Each wall is flat, endless, passes through zero and stands at right angles to its row. A trip goes straight from one point to another. List the walls that it crosses, first one first.

Walls:
(1): [ 3 39 -5]
(2): [-11  56  81]
(3): [-14  15   5]
(4): [ 77   3 -63]
(5): [ 32 -45  62]
(6): [  8  -2 -25]
Trips:
[ 18   3 -44] to [ 26  24 -28] -> none
[12 21 -9] to [-27  32  13] -> 6, 4
[ -8 -14  25] to [ 40   6 -23] -> 3, 4, 2, 6, 1, 5
[-15  12  -4] to [ 14  43 -95] -> 6, 2, 4, 3
[-15  -2  12] to [-36  37 -39] -> 5, 1, 6, 2
[-56 -41   9] to [-11  37  18] -> 2, 5, 1
[ -1  36 -43] to [  2  -1 -23] -> 3

Walls:
(1): [ 27  -2  12   9   9  17 -35  15  -8   4  35]
(2): [-16 -34  22 -22  -5 -31   1  -1 -30   0  55]
(3): [-43 -19 -16 -15 -30  13 -86  29  30 -31  77]
Trips:
[ -2 -20 -42 -13  -9   1 -36   0  71  51 -11] to [-60 -22 -49  15 -11 -18  -2   5  40  71 -52] -> 3
[ 12   3 -51   6  22  17  26   0  -7  29 -80] to [-13  54  29  44 -21   7 -26 -30   3 -68  16] -> 3, 1
[ 18 -19 -74  48   2 -43  46   8  16 -12 -10] to [-19 -22  -7  56 -15 -19 -11 -15  -4 -35  54] -> 2, 3, 1
[ 95  -2 -18 -14  71 -30  10  52 -16 -25  26] to [-46  59  23 -23  12 -44 -12 -33  -5 -22  16] -> 3, 1
[-21   1 -49  -4 -77  30 -39   5 -37 -33 -45] to [-46   7  -6 -29  27 -60  19 -13  17  16  11] -> 2, 3
[-56 -24   3 -16 -32 -47 -29  32  24 -17   2] to [ 10  23  10   1  37   9  11   3  -9 -59  12] -> 1, 2, 3
[ 25 -25  27  39 -41  -4  38  39   2 -79 -27] to [-34  33 -12  44   9 -15 -26  40  -7 -26  53] -> 3, 1, 2

Walls:
(1): [ 18  40   6   3  21  20  27   7  31  12  -3  49   8  11 -21 -48  41  17
  13 -28]
(2): [ 15 -24  16 -35  -1  43 -19  -6  25  26  36  -7  -3  -9 -48  -6  15 -48
  14  37]
(3): [-21  15  58  13 -11  23 -54  56  26 -45   2  18  57  93 -23  -9  25  25
   4 -17]
(4): [  9  10   6  64 -13 -21   3 -61 -13 -40 -74   6  48  -2 -22  -7  20 -19
  61 -46]
(5): [ 58  22 -11  32   2 -69 -24  47  15  21 -23  10  13 -51  -2  11  26 -13
  -7  -3]
(6): [-78 -18 -10  31  66   3   3  26  -8 -37 -25 -60 -18  86   8 -32  15   4
  33  25]
Trips:
[ 34  -6  34 -21 -85  43  24  24 -30 -23   9  21 -23  31   9 -56 -43 -10
 -19   5] to [ 41  19  37  -7  54  26   0  18  -3 -30  11  25 -47  14  52 -12  10  86
  48  11] -> 2, 6
[  8  20  27 -20   9   2  60  42 -27 -73 -33  20  35  26  25  -1  24 -40
 -19  65] to [ 38   3 -19  35 -36 -38  -2 -15  95   1 -19 -57  10  -4   6  52 -28 -15
 -82 -60] -> 5, 1, 6, 3
[ 51   4  24 -22  38 -35  40 -25  -9  19 -27  22 -61  41  55  42  27  44
  49  41] to [-12  26   3  34  19 -19 -34   9  -9 -10  17 -29  24  14   0  10   6  -5
 -24   7] -> 1, 3, 4
[-23  63 -21 -28 -30 -17  15 -20  31  35  49 -27 -29  24  -4  47  11 -46
  37 -44] to [ 10 -39   3  11  29   7   1 -58   9 -14  -1 -11  -9  34 -64  20  12  13
  39   2] -> 4, 6, 3
[-27  11   5  -7   6 -38 -41 -55  11   3 -17 -13  -8  32 -45 -30   6   4
  50 -23] to [-50  26  43  43  -2 -80 -11  27   8 -39  12   1  -4 -28   7  33   7 -74
  20  34] -> 5, 1, 2

Walls:
(1): [ -5   1 -41 -38  38  22 -21  28  31  35 -42 -20  18   2  32  10  30   9
   9  -6  22  -7   8   9  35  20   7 -43 -32 -12 -33 -22 -10   7  -6  -2
 -29  14   8 -24  46  41   2 -24  28  -3 -31   6]
(2): [-32 -44 -13  11  -3  19  11   2 -27  11  13   2  10  29 -21 -37 -18  31
  11 -16 -20   5   4   9  42   4 -25   8  11  13  23   3 -41  22 -13 -46
  14 -35  -7  29  16  45  35   8   8   5 -13   7]
(3): [ 14  10 -22  57 -31  35 -36  -4 -41   9  31 -18  11  33  43  -2  -2  -5
  12  11   1  20 -13   5 -23 -32  -5  39  -4  -6   8  -1 -19  32  40  16
   8 -26 -12  -2  24  28  45  14  21 -31  -4  35]
(4): [ 26  18  17 -35   0 -20 -17  33   3  33 -19 -15 -10   0  26   3 -15  -5
 -30  24  -4  48  27 -41  16  10  21 -11   8 -19  -2  -8 -37  13  14  19
  41  -1   5 -77 -58  12  -1  10 -10  -2  -8  10]
Trips:
[ 11  51 -36  -6   9   2  52 -22 -19 -11  44 -20  -4 -13 -31   9   5 -31
 -40  -8  16  13  -3   7  17  14  -6   5  13  36  -1  24   9  26 -13 -17
  45 -16   2  -9  30  34 -40  -3  16  -1  25 -20] to [-20  14 -56  43  28  -2  -2 -23 -53 -28  35 -12   2 -17  20  -6   1 -20
 -50   5   7  13  -3 -11 -11 -17  17  -9   2 -13 -24 -60   5  27 -13  56
 -22 -15  43 -27 -42   7  11  21 -28   3 -38  56] -> 3, 4, 2
[-11  -6  14   3  24 -30 -31  -2 -14 -30 -28  10  28  16  -1   2   4 -27
  16  -1 -57  14  22  -4  42 -13  -3  -9  41 -27  46 -16  12  23  -1   3
 -18  -4 -10 -33  30  10 -34  16  -3  -8   8 -15] to [ 26   4 -45  37  39  22  -3  -7 -38 -16  23  20   5  -5 -33  22 -38  45
  -2 -36 -18  -4  -1  -6   9   1 -22  32 -17  13   3 -16  30  -3   0 -13
   1 -56   0 -13 -65  -8 -10   0   6  10   7  27] -> 1, 3, 4
[ -6  28 -28   8 -27  24 -35  -7 -43  14  16 -44 -17  -2  10  16 -14 -30
  44  16  16   4  23 -25 -21  16 -19 -21  -6   7   2  13 -35 -14  14  10
  11  38  22  15   6   2 -14   6 -24  35  -9   8] to [ 45  -2  -6   6  42  31 -95   5 -17 -14  13 -18  -5  -8   5  24  13   4
  14  10 -20 -14  -7   9  11 -25  27  15  35   7  12  31  -9  -7  23  18
  34  34   9 -33 -10 -19   3 -26  -9  11  -6  31] -> none
[-25  -7   8 -17 -21  14  -4  16  16   8  52  18  15  -3   7  60  -4 -12
  -3 -30 -22  10   5  48 -15 -12 -20   1  -8  33  18 -17  -6  -5 -16  -9
   5  17 -33  -2  44  10   4  -7 -10 -49 -11 -13] to [  0 -22  42   0  13  -4  29  27 -14  19  34 -29  59  44  36  -2  41 -10
 -15 -33  -4  25   8 -25  -9  27 -11  43  13 -20  -3   1  52 -52 -42 -31
   6  15  56  19   3  50  55  -8  32  49 -31  18] -> none
[ -4  22 -39  35 -10 -19   1   7   3  52 -29  -5  23  -6   6  -8   5 -46
  17 -27  -1   0   0  27 -11 -26  17  -6  34  18  14 -37   6 -16  63  20
  16 -15 -31  59  11   1  -5 -36  23   2 -23 -16] to [-59 -15   2  38  30   0  21 -20  16  21  50  21   1 -18 -18 -41 -24 -42
 -32 -10 -15 -43 -22  20 -38  22   5  18 -12 -20 -11   8 -40 -38 -35 -37
  -2  -3  25  -2 -12  12  -4 -13  -3  -2 -45   0] -> 2, 1, 3
[ 22  11  -6  -5   3  32 -19  -4   8  16  40 -10  10 -13 -25   1 -12  33
 -33 -28 -32  -5  25   9  16 -12  10 -23  17   0   6  -5   1 -23  27  11
 -21  38 -16   8  61   0 -34  16 -33 -18   6  36] to [  3 -60 -28  -9  -2   8 -15 -27  51  19  24  -7  11  -9 -31  12 -19 -27
  23  17   1 -34  18  26 -16  20   2  67  25  22 -44 -23   5 -13 -30  -3
 -33  10  10 -27   5   4  -2   2  17  -7 -17 -23] -> 3

Walls:
(1): [ 30 -41  30  10  -2 -31 -56 -23 -31  25  87  -6   1 -26  31 -67  13  23
  24  34 -13  34 -13 -14  -2 -67 -15  -6  35 -29   2 -64  -5   2  21  -2
  13 -20  32   8 -59 -30 -32  52 -16  16  15  -5]
(2): [ 35 -31  67 -34 -40  19 -58   3  -3 -19 -14 -54 -15   7  10  -4 -45 -33
 -42 -22 -11  44  13 -15  13  59 -33 -14 -11  34  37  32  45 -29   3  -2
  -4  -4 -24 -54 -18  -9  30 -54   7  -5 -34 -17]
(3): [-57   0  15 -38 -69  45 -14  -5 -27  15 -20   3  71  21  76  36  55  -5
 -21   2  26 -13 -20 -39 -36 -21  -9  28   3  65   4  28  -8  28 -17  25
  58   8  50 -26  29  10  27 -16  24  20 -57 -51]
(4): [-17  10  53  28 -22  17 -16  49  24 -30 -34  -7  -9  32  14 -12 -27 -18
 -26   8 -11  34  -9  -6 -76 -34   5 -19   0 -42 -30   3  -3   3  -1  66
 -57  29 -70 -16  15  -8  16  12  18 -59 -31 -24]
(5): [ 15   7  29  34 -12   1  -9 -21 -14   7  19  14 -12 -32  -9  23 -16 -55
   1  -7  25 -22  34  43   0  12 -33   8  31   4  15  37  37   7 -22 -30
  39 -49  -1  -1  49   1   2  21 -62  17   1  19]
(6): [ 31 -33  -4  13 -33  34 -26  21 -21 -35  36  44  -4 -18  59  14  12  -7
   1 -11 -24  -2  -9  31 -46  46  14  -1   3  -9 -32  -4  16   8 -13  38
 -47  28 -62  63   9 -38 -14  19 -40 -20   6 -16]
(7): [ -2  -8  10  -9 -12  -4  19  49 -34 -20  43  48  32 -51 -40 -31 -65 -28
  -9  -4  -6 -28 -13  10 -48 -27  37 -39  -2 -10 -15  23 -36 -16 -37 -11
  19   3  -8 -17  71 -10   3   9 -24 -38  34  56]
Trips:
[-46 -16  -7  15  39 -21 -30  -3 -34 -13  49 -22  -5  25  43 -13  66 -71
 -53 -42 -48   6  -1  16   2 -17 -44   9 -82 -18  12  -8 -16  17  11 -11
  -9 -14 -28 -21  18 -13 -31  -3  41   7 -33  11] to [  7 -18 -31  17   2 -41  33 -30 -27 -29 -37  45 -24 -23 -21 -15 -14  45
 -24 -10   6  30 -45 -25  -2 -15   7 -43  22 -80  -4  14  49  19  44   9
 -24  47  23 -23 -12  20  43  33  -1  21 -58  -7] -> 3, 6, 2
[-17  12   2  16 -40  25  22  43  16   4 -25  -1  92  22 -14   7  -4  -6
   8 -38  -3 -12 -35  14 -13  34   6 -17  39   8  17  -8  19  40  37  38
 -11  -1 -17  -5  81  16  71 -35  21 -38 -21   0] to [ 27  49  57 -17  23 -20 -14   7 -34 -10  47  66 -25 -43 -62 -16   3  27
 -15  16 -45 -16 -32  29  15 -50  -4  -4  22 -18  59 -16  -4 -18 -10  -5
 -42  85 -14  29  -5  12 -41 -18  38  38  12  27] -> 2, 3, 1, 4
[ 51  13  19 -28  14  21   5 -34  -6  64 -27 -23 -51 -13 -27 -24 -45  42
  11 -16   1 -26  18  13 -43  -9   8  26  -9   0 -19 -12  20   7  26   5
 -60  -8  -4  64 -50  30  29  -5   2 -65  -9  21] to [  5  27  45 -37  10 -46  63  60 -27  29 -16  47 -18  25  -7 -12  -5  35
  66 -15 -28 -28  28  -4 -17  18  20  22  51 -29  12  24 -61   0 -33  -7
  23 -42  10  16   6  -4  47  55  27  45  24   9] -> 2, 6, 7, 4, 5, 1

Walls:
(1): [-56  -2  41   9 -30  24  -1 -24   8 -38 -23  44  -9  10  31   1 -12   3
 -10  -9   8  16 -35 -29 -47 -27   5  -5 -14 -12 -25  10  18  23   1 -13
 -14  -9 -38   4   4  33  25  26   3  13   7  14]
(2): [  4   8 -21 -26  21   1  33  -1  17   0 -36  33  22   8  12 -43  19 -21
 -12  -4   2  -3  35   3   1  -1   3  41  -6 -34  -1   9  -2  26 -28  -2
  -2  -7  16  44  14 -69 -33 -71 -28 -12   3 -21]
(3): [ 12 -35 -33   4   1  -9  85  12   8  -4 -24 -25  -4  26  17 -23  -9  23
   3   4   2  -5  41  -1 -49  24  20  14 -36 -21  37  -9  32 -36  14  18
   0 -10   0  -7  -6  20  10  -5  -2 -15 -16 -14]
(4): [ -2   2 -28  -3   2  52  34   7   8 -37  -4  40  -2   9  -5   1 -12  41
  30   9 -17  20 -10  16 -35  11 -29   0  -8   3  -1 -48 -33  -8 -11 -27
  -1 -26  23  15   9  -9   5  -9 -17  14 -18  -2]
(5): [-19 -27  36  68 -36  36  10 -40 -12  19 -15 -18 -21 -35   4 -49 -19 -11
  14   8 -28 -30 -25  21  10  -1   0   6 -13  13   0  46 -20  12  13 -11
  24 -37  32 -55   0  18 -19 -32 -23   5  -2 -41]
(6): [-23  29 -63 -49  35 -24   5 -52  42  15  -8  -1  17  14  22   7  16 -24
 -13 -18  23 -10 -26 -22  -2  41   6   9  19  -4 -22   2 -25 -11   7  64
   2  48   5 -23 -14 -48   9  23 -14  -9   5 -18]
(7): [ 25  -2  -9 -20 -15  15  35 -42  -1  13 -16 -19  36 -29  -3  10  12  33
  -5  21 -45 -53   0   1  20 -41 -32  -4 -18 -11   2  10  46  24 -28  25
 -28  28  51 -20   1  24  -4  13  29 -23 -33   5]
(8): [ 24 -75   0  70  -9 -27 -21 -48  25  -6 -46  13  -4  36 -23 -14 -23 -18
   8  29  58  -4  -4  28  16 -35   2  21   4 -44  19   2 -13  -5  31  28
 -15  24  21 -18   1 -18 -64 -16  22  13  17 -42]
Trips:
[-30  11  37 -44 -26  26 -31   6   1  -8 -15  -9  28 -15  19   3 -46  48
 -34   8 -24 -20   3   1   1  51  23  48 -17  -5   6  19   2  15 -17  39
  17 -21   9  -7   9 -21   2  -5  41   3  32 -16] to [ -1 -24 -11 -28 -27 -27  14   4  33  -4 -23  10   8  -4 -15 -55  -6 -15
  15  45 -23  -8   9 -17  26  45  -8  -3 -12  20  36   3  -7  11 -13 -15
 -19  31  -3  -6  18  22  19   8  30 -13  -2  -5] -> 3, 1, 8
[ 10 -21 -16 -19 -95 -42  12  -1 -56 -21   5 -32 -36  11  16  20  37  33
  10  -5  -5  -8   5  13 -18   8 -29  12   1  -8   1  -1 -12 -16   2  -3
  -4  -7  43  -2 -26 -19  72   8 -27 -29   9  -2] to [ 49 -21  -1 -30 -35  23  24 -37  62  -9  11   0  22  -9   7   1  -1  27
 -36  17  36  35  40 -21  -1 -30   3 -38  -6 -52 -38  16  28  34  11 -34
  72  39 -46  24  29  12 -35 -20 -32 -20  46  12] -> 5, 1, 2, 4, 8
[-15   4 -13  25  33  11   2  19  19  36 -62  -9  22  32 -20  -4  22   3
 -10  12   5 -11  -7  23  41  -4  11  16 -16   2  -3   3 -19 -39 -13 -34
   3 -13   4   0  26  -9  -9  25  -3 -44 -17  12] to [  7   4  -5   6  12 -18 -14 -16  20 -22   4 -29  15  30 -24 -40  23  40
 -13  -3  15 -12 -51  10  36 -17 -14  33   5   0 -40 -56   6 -46 -46  19
  59 -36 -26 -23  -9  36   8   8  54  56  47  12] -> 5, 2, 3, 7, 1
[-17  45  10  43  29   4  10 -25  -6 -34  38  10  24  -4 -23  16 -26  18
  -5   6  14  -2 -17  11 -16 -27 -23  34 -28 -24 -21  -8  47  63  34 -17
 -16  15  17 -18 -35   8 -64 -37 -17 -15   0  25] to [ 11 -16   8  -3 -27   2  15  11 -14   7 -66  37   5 -34  -4  41  18  12
  19 -26 -14  -3   8  47  11 -54  10 -30  33  17 -67 -22 -49  18  26 -37
   8  13   5 -36  -9   1 -19  -7  -9  31   6  -1] -> 2
